Every row gives one point. To make a cloud, some directions were put in groups of two or more. Within a group, all points are equally far from the middle, so they leave a hole (a ring in 2 directions, a hollow ball in 3). The other directions are filled evenly. Then the cloud was stretched, turned, moved and blurred a little. Count the holes, and give their numbers of directions, smallest first.

Cloud (20 x 3):
| -42 |  23 |   4 |
| -20 | -25 | -32 |
|  10 |  40 | -26 |
|  37 |  43 | -10 |
|  -3 | -28 | -29 |
| -37 | -11 | -34 |
| -47 |  -7 |  32 |
|  12 |  35 | -34 |
|  65 |  -4 |  13 |
|  64 |  -2 |  10 |
|  51 |  27 |  41 |
| -14 | -37 | -13 |
|  66 |  11 |  -8 |
|   3 |   1 |  64 |
| -51 |   2 |  26 |
| -38 |   8 |  43 |
|  -4 |   8 |  63 |
|  18 |  44 |  26 |
|  57 | -11 |  20 |
| -48 |   7 |  28 |
Holes: 1 (3)

Cloud (29 x 4):
| -58 |   3 |   6 | -10 |
| -10 |  -3 | -15 |  76 |
| -40 |   6 | -44 |  46 |
|  28 |  45 |  27 |   8 |
|  33 |  32 |  31 |  33 |
|   5 | -64 |  -9 |  23 |
|  -4 |  26 | -50 |  41 |
| -55 |  38 |   1 |  14 |
|  10 |  18 |  20 |  69 |
| -55 |   3 |  21 |  -4 |
|  16 |  25 | -49 |   5 |
| -57 | -16 | -30 |  -5 |
|  29 |   5 | -29 |  55 |
| -47 | -41 | -36 |  31 |
| -11 |  -1 |   9 | -37 |
| -27 | -11 |  30 |  63 |
|  12 | -24 | -46 |  -9 |
|  -6 |  23 | -49 |  46 |
| -36 |  44 | -33 |  23 |
| -44 | -17 | -19 | -23 |
| -28 | -20 |  26 |  64 |
| -34 |  23 |  39 |  42 |
|  12 | -36 | -43 |  -2 |
|  30 | -31 | -35 |  16 |
| -59 | -15 | -28 |  -4 |
|   6 |  35 | -49 |  17 |
|  21 | -16 | -47 |   1 |
| -32 | -21 |  44 |   9 |
| -33 |  56 | -12 |  17 |
Holes: 2 (2, 2)

Cloud (86 x 8):
|  13 |  -1 |  16 |  37 |  47 | -15 |  13 |  10 |
|  23 |   7 |  -7 | -16 | -50 |  20 | -46 | -23 |
|  20 |  21 | -21 |   8 |  34 |  -8 | -19 | -25 |
|  26 |  32 |  -8 | -28 | -57 |  16 | -48 |  -6 |
|  33 |   8 |  -8 |   8 | -25 |  71 | -13 |   8 |
| -29 |   1 |  -7 | -38 |  21 | -12 |   7 | -50 |
| -31 |  10 | -29 |  13 |  -7 | -22 |  38 |  -7 |
|   0 |  11 | -54 |  10 | -22 |   4 | -12 |  74 |
|   7 | -12 |  -9 |  17 |   3 | -69 | -24 |  15 |
|  -1 | -27 |  -3 |  46 | -28 | -29 |   0 |   8 |
| -10 |  35 | -13 | -24 |  -2 | -13 | -54 | -25 |
|  -4 |   2 | -34 | -54 |   9 |  39 |   3 |  33 |
| -18 |  14 | -28 | -27 |  42 |  13 |  17 |  50 |
|  16 |   4 | -32 |  30 |  30 | -35 | -38 | -14 |
|  53 |  36 | -21 |   6 | -15 |  44 | -29 |  37 |
|  -4 |  30 | -57 |   4 |   0 | -21 |   7 |  19 |
| -25 | -18 | -13 |  53 |  23 |  39 |  -5 |   3 |
|   5 |   2 | -55 | -47 |  13 | -10 | -13 |  27 |
| -14 |  34 | -19 | -43 |   4 |  34 | -15 | -60 |
| -13 |  27 | -37 | -29 |   1 |   4 |  57 |  -3 |
|  -9 |  -6 | -49 | -12 | -16 | -40 |  27 |  18 |
|  -6 |   3 | -61 | -20 |   9 |  15 | -30 |   3 |
|  -3 |  -7 | -17 | -31 |   7 | -36 | -11 | -65 |
|   9 |  14 |   2 | -74 |   0 |  -4 |  14 |   2 |
|  -3 |  21 | -24 | -46 |  29 |  42 |  22 |   1 |
|  -6 |  41 | -22 | -43 |  18 |   4 |  40 |  25 |
|   3 |  19 | -44 | -18 |  29 | -13 |  27 | -20 |
| -17 |  59 | -28 | -19 |   2 | -10 | -11 |   3 |
|  34 |  -1 | -23 | -32 |  20 |  -3 | -39 |   3 |
|  35 |  21 | -40 |  17 | -17 | -17 | -33 | -12 |
|  -8 |  63 | -27 |  24 |  -8 |  13 | -29 |  41 |
|  10 |   1 |   1 |  17 |  10 |  -4 |  20 |  73 |
|   9 |  55 | -49 | -31 | -22 |  30 |  25 |  28 |
| -22 |   1 |  16 |  -7 |  50 | -17 | -14 |  -2 |
|  31 |  25 |  -8 |  21 | -31 |  20 |  16 |  48 |
|  36 |  66 |  -8 |  10 |  -7 |  15 |  -7 |  37 |
|  23 | -36 |  -8 |  33 |  12 | -64 |  -8 |  41 |
|  -6 |  -6 | -25 | -11 |  12 | -23 |  43 |  49 |
|  -2 | -26 |  -3 |  35 | -14 | -50 | -26 | -18 |
| -13 |  49 |   5 | -12 |  25 | -18 |   8 |  49 |
|   7 |  -8 |  19 |  44 |  -8 |  -9 |  30 |  17 |
|  16 |  21 | -29 | -95 | -18 |  13 |   0 |   6 |
|  27 |  -7 | -20 |   4 |  -1 |  39 | -54 |  -9 |
|   3 |  20 | -28 |  19 |  10 | -50 | -36 |   3 |
| -21 | -27 |  -1 | -39 |   2 |  -4 | -32 |  -9 |
| -28 |   0 | -15 | -61 | -14 |  41 | -15 | -19 |
|   5 |  42 |  11 |  36 |  13 | -12 | -19 |  14 |
| -20 |  58 |   8 | -30 |  15 |   4 |  27 |  18 |
|   0 |  45 |  -7 | -22 |  31 |  -9 |  25 |   5 |
| -15 |  46 | -29 |   8 |  -5 |  19 |   0 | -22 |
|  14 | -10 | -19 |  45 |  15 |   5 |  16 |  85 |
| -11 |  10 | -17 | -18 |  36 |  -3 |  16 | -52 |
|   2 | -32 |   2 | -34 |  -1 |   6 | -22 | -48 |
|   7 |  64 | -11 |   2 |   5 |  54 | -11 | -19 |
|   1 |  -3 | -39 |  23 | -20 | -12 | -64 |  11 |
| -39 | -35 |   1 |  -8 |  23 |  -9 |  10 | -36 |
|  11 | -35 | -36 | -27 |  -7 |  28 | -16 | -13 |
| -52 |  46 |  13 |   6 |  18 |  22 | -11 |  17 |
|   5 |  61 | -18 |   4 |   6 |  43 |  33 |  28 |
|  31 |  -5 | -20 |  31 |   3 | -34 |  45 |  40 |
|  47 |  21 | -35 | -38 | -44 |  24 | -36 |  27 |
|  -3 |  23 | -40 |  52 |   4 |  -6 |  24 |   9 |
| -23 |  32 |  26 | -30 |  28 |  53 |  13 |   2 |
| -18 |   2 |   9 |  -5 | -37 |  26 | -14 | -18 |
| -24 | -30 |  11 |   2 |  30 |  25 | -18 | -11 |
| -32 |  38 |  14 |  10 |  42 |   9 |  15 |  40 |
|  -8 |  -2 |  -9 |   1 | -30 |  23 | -11 |  62 |
|  18 |   6 | -17 |  11 |   1 | -53 |  41 |  17 |
| -18 |  -2 |  34 | -14 |  23 |  19 | -15 |   6 |
| -17 | -28 | -29 |   3 |  -2 |   3 | -32 | -48 |
|   9 |  -9 | -18 | -46 |  18 | -11 | -11 |  46 |
|  -6 |  21 | -51 |  16 | -23 |  18 |  17 |  24 |
|  -5 |  -6 | -12 |  10 |  31 |  39 |  21 | -43 |
|  -1 |  21 |   3 | -77 |  12 |   7 | -34 | -25 |
| -13 | -20 | -48 | -21 | -18 | -35 | -17 |  26 |
|  11 |  28 | -23 | -35 |   0 | -13 |  35 |  43 |
|  -5 |  38 | -52 |  -4 |  16 |   2 |  10 |  62 |
|   5 |  34 |   7 | -16 |  32 |  42 |  22 |  43 |
| -26 |  43 | -26 |  24 |  14 |  27 |  20 |  50 |
|  14 | -17 | -11 |  21 |  -3 | -32 |  -1 |  72 |
|  19 | -40 |  -3 | -10 |  -2 | -42 | -26 | -28 |
|  15 |   6 |  -7 |  20 |  49 |  18 |  10 |  41 |
| -12 |  32 |   7 | -14 | -23 | -18 | -38 |  -2 |
| -39 |  14 |   6 | -16 | -17 | -12 |  -9 |  14 |
|  -2 |  -1 | -35 | -28 |  35 |  11 |  31 | -22 |
|  38 |  52 |  -4 |  -5 |   8 |  -6 | -10 |  30 |
Holes: 1 (6)
